Each row is a point. Any point is a mix of the corners, with weights that add up to 1. It lies inside the corners' shape when no weight is negative. Say inside or outside, and name the corners with a negative weight.

Corners:
(1): [ -7 -30  92]
(2): [ 37 -17 -89]
(3): [ 0 18 21]
(4): [-29   1   9]
Points:
[-24  -5  41] => outside (2)
[ -8 -12  18] => inside
[ 12  -2 -50] => outside (1)
[ 37 -16 -73] => outside (4)
[ 3  9 27] => outside (4)
[ 11 -21  34] => outside (4)
[-11 -15  43] => inside

Corners:
(1): [  0 -58  53  38  11 -46 -14 -69]
(2): [-52  20   0 -11 -15 -16  50  -8]
(3): [-31 -38 107  44  -8 -26  12 -50]
(4): [ 32  22 -43  -5  23  70 -28  27]
(5): [  5  23 -42 -53 -37  80 -53  49]
(6): [ 54  24 -40   1 -34  33 -16  44]
(7): [-26 -11  63   4   3 -70  -2  -3]
(8): [-69 -52  50 100  30 -80  -2 -61]
(9): [ -3 -72  20   7   7  30   8   1]
Points:
[  2 -25   4   9  -1  22  -3  -4] => outside (7)
[-4  5  3  3 -2  5  0  6] => inside
[  4 -32  20  17  -4  15 -20 -16] => outside (2, 7)
[-33 -25  25  22   0  -5   1 -27] => outside (6, 7)
[ -6 -43  22   8   2  17   0  -2] => inside
[-10  -5  25  -3  -7 -16 -13   7] => inside

Corners:
(1): [-73 -54  43 -35  30  87  55   7 -12 -57 -79  13]
(2): [  17    5  -25  121   -7  -14   -4   33   11   52 -105   -5]
(3): [-56  20   8  35 -28  -7  47 -32  14 -25  91  60]
(4): [ -5 -28   2   9  28  -5 -32  36 -27  21 -26  25]
(5): [ 55 -13 113 -32  24  19  38  -6  46 -13   4 -42]
(6): [-26  63  18  15 -66  29   7  18  -9 -11  14 -61]
(7): [-22 -16  29   9 -58  12  31  11 -26 -18   7  72]
(8): [  7 -33  15   5  27   8  -4 -10  50 -49 -43   8]
(9): [ 38  25 -26 -17   9  40 -24  -7 -26 -30  39 -72]
(10): [  5  -8  21 -68 -21 -66  13   1 -32 -13  17 -19]
(11): [ 27 -32   7  -1  -1  29  20   4  38  21 -60  -6]
(12): [ 60 -41   3  33   3  -3 -16 -32  36  25 -53 -27]
(13): [  2  46  40  14  24  20  -9  26 -57  42 -27  29]
Points:
[ -2  -9  25  19   4  29  14   6   7  -5 -34   0] => outside (10)
[  9  -2  24  17  -7  20  11   4   4  -4 -15  -3] => outside (10)
[ -2  11  10 -12 -15 -18  -4   0 -28  -7  26  13] => outside (1, 2, 5, 11)
[-18 -29 -11  73 -17  14  11  11  22  10 -67  31] => outside (5, 9, 10, 13)
[  2  13  16  31 -11  26  15  -8   4 -11   2  -5] => outside (4, 10, 11)
[ -2 -10  28 -23 -11  -8  16   0  -4  -8  -8   1] => outside (2, 9)
[  6   0  17  23   0  21   6  11  -3  -2 -52 -21] => outside (3, 4, 11)

Corners:
(1): [-17   0  30 -14  22 -23 -18 -31  -2  -7  35 -25 -23  43  20   3  25 -11
  -1  19]
(2): [  3   2 -10  -9  33  29  40  12  -8 -12  22 -12  21  25 -26   3  -9  35
 -16   1]
(3): [  0  -9  37 121  25   6  34  49  12  22 -68 -15  -6  57  20  -2 -26  15
  15 -30]
(4): [ 65 -13  -1  -6 -30 -12  12 113 -32 -14 -60  -3  12  22 -14  28  -6  11
 -23  -4]
(5): [-17  -2  18  -2 -18  17 -29  -4  10 -35  26  -9  17 -48 -24  42  23  -5
   8  -2]
(6): [-15   7  33   8  25  30  43  96  -1  16  19  -5  30  48 -32  -2  -1  10
 -21  16]
(7): [-41  26  14 -15  14   9  67  -3 -16 -37  15  -8  -1  44  23 -27  18 -10
  13  18]
(8): [ -6  -9  37   1 -59   3 -16 -26  10 -19   9   0 -39  49 -14 -16  -8  24
  -3   9]
(9): [ 50  11 -18 -40 -35  13  -9 -20 -21  19  19  13  16 -36  48 -14  24   1
 -21   9]
(10): [  2   6  62  -9  -2  13 -34 -15 -17  32  19 115  12 -72 -32  -8  18  -9
  30  -1]
(11): [-26  -9  18  70  32   1   7   7  14  12  11 -33 -83  21 -39  15  -1  -1
   8  -3]
(12): [-19  57  21   2  -2 -32  -3   6   8  17 -17 -13   9  33  -6 -40  -3  55
 -35  17]
(13): [-16 -17 -47 -11  -5 -33  -5  -7 -11  -5  -7 -26   3  28   2  37 -43 -10
 -11   2]
(14): [ 16  92  42 -11  48 -26 -45 -45  15 -10  22  -9 -61 -12   3 -17  12 -16
   6   4]
(15): [  6  28 -45 -23 -23   9 -21 -15  -7  15   5   7  10  29  -3   0 -11   0
  37  20]
(16): [ -3 -14  -7 -24 -31 -36 -20 -37  26  42  13  41  13 -43 -16  -4  23 -23
  12 -57]
(17): [-16  38  18   3 -23 -20  -9 -14 -27 -12  20   3  12 -38  65  -5  10  -1
  37 -64]
(18): [-25 -39   1  -8  32  14  30   3  33 -38 -78  -2  -9  51 -14 -61 -15  43
  22  29]
(19): [ 43   0  47   1  27 -33   0 -24 -20  25  28 -20   6 -27 -21 -33   6 -16
 -24 -11]
(20): [-32  -9  27  -5   6  17  -4   6  10   0 -40 -17   2  35 -11  -2  -1   5
 -12 -47]
(21): [-41 -19 -85  -2  -3   5   9 -14 -14 -40  -3  24   3   6  -1 -31 -10   3
  38 -29]
Points:
[  1  -1   5  -6  -7  -3 -15 -25  -6   4  24  11   5 -19   9   2   5  -9
   4 -26] => outside (4, 7, 11, 12, 15, 18)
[  9  17   7  19   5  -2   2  13 -10   1   5  -4 -12  17  -4   1  -3   5
  -3   9] => outside (16, 17, 18, 20)
[-11  -2 -12  -4  -2  -7   0  -5  -4  -8  -3  -4  -2  18  -1  -3 -10   3
   6  -3] => inside
[-11   4   9  -2  -2   1  -4  -2   1   3  -7  -2  -1  14  -3  -4   1   2
   4 -17] => inside
[ -1 -11 -19   7   3  11   5   4   6   2 -24  25   1  -7 -10   7   0 -10
  22 -14] => outside (1, 6, 8, 12, 17, 19)
[-5  6 16  8  2  3 13 24 -3  0 -4 -2  1 24 -6 -6 -1  8 -3  0] => inside
